Every row gives one point. Each copy is the shape, with its points in the same order, turned, moved and blurred by noise. Say if it was mirrored as well.

Shape (5 x 2):
[[.59,.26],
[.53,.22],
[-.39,-.29],
[-.22,-.28],
[-.04,.27]]
Copy 1 (5 x 2):
[[.74,-.11],
[.73,-.17],
[-.22,.28],
[-.05,.23],
[.10,-.22]]
Copy 1 is: mirrored
Copy 2 (5 x 2):
[[.45,.24],
[.41,.18],
[-.43,-.43],
[-.25,-.42],
[-.15,.13]]
Copy 2 is: only turned
Copy 3 (5 x 2):
[[.27,.59],
[.19,.55],
[-.03,-.48],
[-.08,-.33],
[.42,-.01]]
Copy 3 is: mirrored

Shape (9 x 4):
[[.14,-.16,-.39,.11],
[.11,.10,.28,.56],
[-.14,.28,.60,.12],
[.70,-.31,-.35,-.59],
[.37,-.47,-.10,-.19],
[-.26,-.33,-.35,.15],
[-.10,.60,.14,.45],
[.55,-.23,-.16,-.20],
[-.30,-.03,.09,.41]]
Copy 1 (9 x 4):
[[.27,.22,-.15,-.43],
[-.50,.55,.02,-.08],
[-.73,.06,.15,.24],
[.86,-.06,.19,-.06],
[.29,.06,.36,-.30],
[-.03,.02,-.14,-.63],
[-.61,.35,-.45,.16],
[.37,.16,.21,-.08],
[-.52,.21,-.06,-.41]]
Copy 1 is: mirrored
Copy 2 (9 x 4):
[[-.06,-.04,-.40,.49],
[.26,.32,.31,.31],
[.04,.05,.60,-.02],
[.37,-.77,-.74,.23],
[.22,-.48,-.33,.56],
[-.37,-.02,-.17,.69],
[-.10,.52,.22,-.13],
[.34,-.42,-.37,.30],
[-.17,.20,.27,.45]]
Copy 2 is: only turned
Copy 3 (9 x 4):
[[-.07,.09,-.40,.05],
[.51,.00,.20,.32],
[.27,-.28,.62,.04],
[-.04,.05,-.64,-.80],
[.17,-.23,-.53,-.35],
[-.23,-.25,-.39,.30],
[.09,.24,.54,.35],
[.19,.04,-.42,-.47],
[.04,-.25,.13,.47]]
Copy 3 is: only turned
